Each point is reached from the start by the listed moves, each made once or not at all, plus a little noise. Is the number of moves made odd or even? Then give how often each move was made.

Moves:
(1): [  2  35 -38  -4  13  -7]
(2): [-33  -2 -31  65 -35  31]
(3): [17  6 43 24 -3 19]
Start: [ 13  21 -10 -17  47   2]
Points:
[29 35 27  6 37 22] => odd (0, 0, 1)
[-20  28 -39  44  13  35] => odd (0, 1, 0)
[ 13  59 -47 -24  62  -6] => odd (1, 0, 0)
[ 13  11  -6 -32  44  -8] => even (0, 0, 0)

Moves:
(1): [ 14  20  21   2  10   1 -41]
(2): [-5 20 26 -5  6  2 -6]
(3): [  9  17 -36 -22   1  18  10]
(4): [  2  15  44  29 -31 -15 -34]
(5): [-43  -3   4 -27   2 -29 -41]
(6): [-16 -20  -9   6  -5  31  19]
Start: [ 19  30   9  -4  28  10 -15]
Points:
[ 18  41  63  31   2  32 -69] => odd (1, 0, 0, 1, 0, 1)
[ 23  85  55   5   9  45 -74] => odd (1, 1, 1, 1, 0, 1)
[ 26  45  59  20  -1  -4 -49] => odd (0, 0, 0, 1, 0, 0)

Moves:
(1): [  7 -20   9   7   3   6   5  18   9  -4 -15]
(2): [-18 -28   4   5  12 -26   8  -2  -6  26 -23]
(3): [ -2 -21  27   7   7  11 -20  -4   6  52   7]
(4): [  0 -33   7 -11  17  14  14   1  20  -3  30]
(5): [ 15  15 -31  -7  10  11  15  42  -3  10  15]
(6): [ 19  -9  15 -12  49  30  20  23   7 -18   6]
(7): [-34  17  23   5  19  26   5  -9 -19   3  19]
(8): [-27  20  -1  23   4   2   3   5  11 -10 -24]
Start: [ -5 -10   7  -7   0  10   4 -25  -1  -2   0]
Points:
[ -8 -40  56  19  63  58  13  16  31  18 -26] => even (1, 0, 1, 0, 0, 1, 0, 1)
[ -3 -44  14 -18  18  23  18 -24  21  -6  29] => odd (0, 0, 0, 1, 0, 0, 0, 0)
[-31 -78  23  17  54  27  29  36  36  69 -10] => even (1, 1, 1, 1, 1, 0, 0, 1)
[ 11 -33  -6 -20  72  26  47  38  -2  15  -1] => odd (0, 1, 0, 0, 1, 1, 0, 0)
[ 34 -79  35 -23  87  83  38  54  39  36  42] => odd (1, 0, 1, 1, 1, 1, 0, 0)
[-25 -21  29  -1 103  99  67  55  22 -24  31] => even (1, 0, 0, 1, 1, 1, 1, 1)

Moves:
(1): [-17  10   6  -8   0  -9   8 -33   4 -11  10   2]
(2): [ 10  46  10   3  -6 -10 -37  -3  -8  35 -14 -23]
(3): [ 38  14  -3 -12  11  19 -11  -4  20   0  20   7]
(4): [ -9  -4  -1 -35 -34  -3  -6 -29 -42  20  33  -7]
(5): [ 11   5  -5  24  11  -8 -16 -12   5   9 -11   6]
(6): [ 14   4   3 -21   8  24   3   2  -9  -2   3   4]
(7): [-18   8 -15 -10  -4 -30   5  -7 -23  -9   7 -20]
(8): [ 29  14  -1 -18   5   4  10 -10  18   2   0   7]
(9): [  2   4   0   6  -4   8   6 -11   3  10   0 -11]
(10): [ 22  34  12  22  -1  -2  -9 -11 -13   2   8 -12]
(11): [  4 -33 -25   4 -15  15  -5 -51   7  -1 -27   1]
Start: [ -6  -8   2  -7   2 -16  -7   4  -1  -4   8  -2]
Points:
[ 25   9 -30  15   2 -17 -31 -73 -34  -5 -14 -20] => odd (0, 0, 0, 0, 1, 1, 1, 0, 0, 1, 1)
[ 78  29  -3 -60  -2  26 -21 -58  -7  38  52   4] => even (0, 0, 1, 1, 1, 1, 0, 1, 1, 0, 0)
[  71   50  -15   -7    2    3  -54 -121   48   41  -15  -11] => odd (1, 1, 1, 0, 1, 0, 0, 1, 1, 0, 1)
[ 20  53 -20  37 -11 -50 -67 -82 -32  32 -29 -51] => odd (0, 1, 0, 0, 1, 0, 1, 0, 0, 1, 1)

Moves:
(1): [ 17 -13 -11  22   0 -16  12 -15  41  31  14   0  12   0  31 -12]
(2): [ -6 -45  25 -19   8  31 -14  18  -3  -9 -10 -14  -4  16   9  42]
(3): [-20   3 -15  -9  -6  -5 -14   6  16  18   3  -4  11  19  21 -21]
(4): [-27  21  10 -29  23  19  19  10   1   7  -4  25   0  -1  -2  20]
(5): [ -3  21  32 -27  -5   8  -5  16  -2  10  -9 -38 -24 -41   1 -18]
(6): [  4 -30 -10  -9 -18 -33   3  -5 -13   1   9  -1   2  20   7  15]
(7): [-18  -4   8   8 -24 -23   0 -17   2  19  -8   4   5  27  21  20]
(8): [ -3 -15  -8  -1  -9 -13 -15  24   0 -27   3  12  17 -11  31   0]
(9): [ 13  -4   8  -1   0   4  10   5   4  -8  -1 -15  15   7  14   7]
(10): [ 19 -26  14  -1   8  19   9 -27 -40   7 -33 -12 -15   1 -20  -2]
(11): [ 50 -21  -5   3 -13 -12 -17  10  24  34  -3  -4   4  29  19   4]
(12): [-46 -27   9  -3  19 -54 -30  18 -36 -41 -19  -6 -14  22   5 -23]
(13): [  8   7 -29  20 -38 -30  28 -23  33   7 -23  32  13 -26 -52 -14]
(14): [-26 -36 -14  39  -2  -4  30  25 -36 -11 -20  13 -21   6 -23   8]
Start: [ -2  16  -6   6 -19  -4 -21  -9  33  15  -4 -11  29  -5 -10 -18]
Points:
[-47  -8 -23  -2 -56 -27  10 -27 121  83 -30  31  65  28  17  19] => even (1, 1, 1, 1, 0, 0, 1, 0, 0, 0, 0, 0, 1, 0)
[  7 -87   2  -7 -76 -47  26 -41  59  46 -58  17  72  26  29  54] => odd (1, 1, 0, 1, 0, 1, 1, 1, 1, 1, 0, 0, 1, 0)
[-71  19   9 -36 -30 -72 -23  33  28 -30 -52  15  24 -62 -24 -53] => odd (0, 0, 0, 1, 1, 0, 0, 1, 0, 0, 0, 1, 1, 0)
[ -8 -35  -8  -4 -17 -70 -70  32  42  19 -24 -39  44  78  47 -54] => even (0, 0, 1, 0, 0, 0, 0, 0, 1, 0, 1, 1, 0, 0)
[ -88 -111  -25   24  -20  -58   -1   30    4    1  -93   39   30   19
  -10  -22] => odd (1, 1, 1, 1, 0, 0, 0, 1, 0, 1, 0, 1, 1, 1)
